Each row of a before or after table is a point. The points were changed in one or more steps. Then noise was added and the rows were shuffled. The steps act on how far a point lies along the listed directions, d1 being the first. Write out the steps. A step turns or swaps two directions, mirrors them in a line or flattens them onto one, adds a multiple of one to another, or multiplies one. Angles are multiples of 10 degrees, from the lower direction toward the higher: turns from -170 to 170, lines from 10 to 170 but not 90. Use the fewest steps. Two steps may share a direction if one is a turn and the other turns, adds or multiplies; they go together, in the order done. Otherwise the lowest direction goes first.

Directions:
(1): [-30  25  46]
(2): [ -9  50 -33]
(3): [-52 -23 -21]
Before (13 x 3)
[[-12  12   1]
 [-24   0   9]
 [-27  13   9]
 [  4   4 -30]
 [ -1  27  12]
 [ 36  42  25]
 [-18 -21  35]
 [  9  -3  12]
 [-29  21   4]
 [-10   3 -12]
 [ -7  -5 -14]
 [-18  19   1]
 [-18  16  -8]]
After (13 x 3)
[[  8  24  -2]
 [ -9  -8   9]
 [ 13  12  18]
 [ 13   0 -10]
 [  8  24  17]
 [ 10 -11  41]
 [-60  11   4]
 [ 10   9  -8]
 [  1  16   4]
 [-21  23   8]
 [  6   5 -31]
 [  1  25   6]
 [  8  33  12]]
Steps: mirror d1 and d3 in the line at 170 degrees

Directions:
(1): [  8  22 -31  28  44 -42 -12 -14]
(2): [ 10  46  16 -18  34  23  41  12]
(3): [41 -8 -2 54 -2 31  2 25]
(4): [ 60  -8  -2 -42   9   0 -28  -8]
Before (8 x 8)
[[ 29   8   3  11  22  28  -7  17]
 [-40  16  40 -33 -24  27  22 -14]
 [-34  -4  -3 -11   1 -38 -35 -13]
 [ -3 -51  -4  -9 -43  -1 -24   8]
 [-49  -4  10 -17  -6 -32 -14 -13]
 [ 30 -41   3  24 -44  39  -5  15]
 [ -6   3  48   6 -34  60  38  41]
 [  8 -43  14 -23 -51  14 -48  -4]]
After (8 x 8)
[[-45   4  12 -19   0 -27  -7 -10]
 [ 13 -20  21 -34 -36  24 -31   2]
 [ 28   0   0  13  17  23 -13  16]
 [-41   7  35 -28 -31  22  14 -16]
 [ -1 -30   2 -16 -28  10  -9  14]
 [-34  11   1 -16   8 -32 -25 -10]
 [ -7  -9  43  12 -44  55  28  38]
 [ 33 -30   7  19 -36  44   5  19]]
Steps: multiply d2 by 0.4

Directions:
(1): [ -9 -24 -19  59 -15  12 -55 -14  32  37  52  28]
(2): [ 47 -59  40 -17 -22 -41  -2 -19 -11 -41  24  40]
(3): [-56  39  60  31  16 -37  -8 -42 -36  -4  11   6]
Before (11 x 12)
[[  3  14  -3   7   9  -4 -11  10  15   5  -7  -4]
 [-11  25   4 -12   6  -4   8  -8  -8  14  -6  -4]
 [-18 -11 -11  49 -15   8 -49 -10  13  37  33   9]
 [  6   4  20  -3  -7 -12   7 -18 -22 -18  -1   3]
 [ -7 -14  -4  30  -2   0 -22 -10   2  13  20   6]
 [-21  16  -7  44   9  17 -22 -17  12  33  18   9]
 [ 39 -27 -20 -38  -9  21   9  24   3  -2 -14   1]
 [  4 -15   9   7  -7 -12 -18   3   8  12  10  22]
 [ -1  -6  32 -20   2 -26   9 -17 -10 -16   6  16]
 [ 32 -18 -60 -28 -13  33  15  28  23   9 -17 -16]
 [ -7   4 -13   3   9  13 -11   6   2  11   7  -8]]
After (11 x 12)
[[-16  16  -7   6   5   5  -9  14   7  25  -8   0]
 [ -1  -1   3  21 -11   1 -15 -19  -6   3  16   8]
 [ 10  10   6  -5   9 -12  -1  10   8  -7 -12  -3]
 [  1   4  -1 -17  11   3   7   7 -11  -7  -6 -10]
 [-19  19 -11   6  13  12   6   6  -9  11 -15 -23]
 [-12  40   5 -13  23  11  29   0 -16   1 -32 -20]
 [ 36 -28 -31 -30 -15  10  16  12  10  -9  -9  -3]
 [  8   2  15 -18  -2 -16   6 -14  -9   1   3   9]
 [-32  47 -13  -9  13  18  13  18 -16  18 -38 -44]
 [-16  -4   6  15  -1  -5 -20 -16  13  17  27  19]
 [ 27 -29 -17 -10 -12  20 -14  11  10  12   8  13]]
Steps: turn d1 and d2 by -110 degrees; multiply d3 by 0.7

Directions:
(1): [  5 -12  -9 -31 -14  28 -47 -26 -13  -1 -38  10  -4 -25   4  23 -31 -17
  37  17]
(2): [  9  24  36 -15 -20 -42  11   8 -20 -12  16   5   2   8  44 -24 -34 -23
  16  29]
(3): [ 53  -5  -5  18  -6 -20  -6   7 -31  12   9  -1 -21 -12  30  49  39  -6
   8 -16]
(4): [-41  -5   5 -10  10   2 -34  16 -60 -12   9   9 -29  28   2 -16   4   8
   1 -39]
(5): [ 22   4   3  -5 -18 -35   9   4 -23 -11 -20 -18  12 -21 -50 -22   2  45
  39 -11]
Before (9 x 20)
[[-18  -1   4   3  -9 -32  10   6  -4 -10 -11  -6   6  -3 -42 -35 -13  30
   23 -12]
 [-18   0   0 -14  -5  16 -20   2   9  -2 -21  -8   4  -7  -8 -29 -14  -5
    7  -1]
 [-24  10   0   7   9   1  -5   2   1  -1  15 -11   2  24 -12 -22   1   3
  -15 -13]
 [-17   7  -3   5  -3  -5  28   8  -8   1 -20 -10  20   9 -52 -21  23  35
    6 -11]
 [ 12 -21 -28  32  37  40 -16  -6  14  18 -12 -22 -21 -13 -55  39  57  28
   -7 -56]
 [ -4  -7  15   8   5 -30  17  18 -37 -11  -1  -8   5  -1 -18 -13  14  30
   17 -34]
 [ 19 -12 -13  -2  -4  27 -26 -14  13  16  -6  14   2  -3  31  36 -10 -27
  -12  31]
 [ 21   1  11  -7   3  25  -8 -21  15  14  -3  15   2 -10  51  40 -22 -44
    0  42]
 [ 11   8 -11  -1   3  18  25   2  42   8  -6   7  21  -6  -6  -1  -8 -15
  -14  15]]
After (9 x 20)
[[ 14  10 -10   2   4  16  26   3  41   9  -3   7  20  -6   1   3  -4 -20
  -14  16]
 [-15 -19   1  -2   9  -3   1   8 -29  -9 -20  -5   8 -10 -36  -9   8  30
   22 -36]
 [ 14  19  25  48  28 -39  51  30   6   4  43 -31 -12  24 -20 -18  51  28
  -26 -41]
 [-20  10  12 -10  -3   2  -5  11   8  -2  -5  -6   5   5   8 -38 -17 -12
   -2   3]
 [ 30   2   6   6 -11 -15   1   2   1  12  18   8   2   8  51  19  -2 -28
  -19  32]
 [-29   7  -1   3   1   5  27   5   0   1 -21  -7  22  12 -50 -26  16  30
   -1  -6]
 [ 34   8  20  -3  -2   2   4 -11   7  15   7  12   1  -8  60  38 -13 -39
    2  40]
 [-32  -7  -4  -1  -4 -10   1  -1   3  -9 -18  -1   6  -2 -47 -33 -19  25
   19  -9]
 [-25   1 -10   3  12  19 -20  -7   4   2   5  -8   2  16 -16  -9   5   3
  -13 -16]]
Steps: swap d1 and d2; turn d3 and d5 by 20 degrees
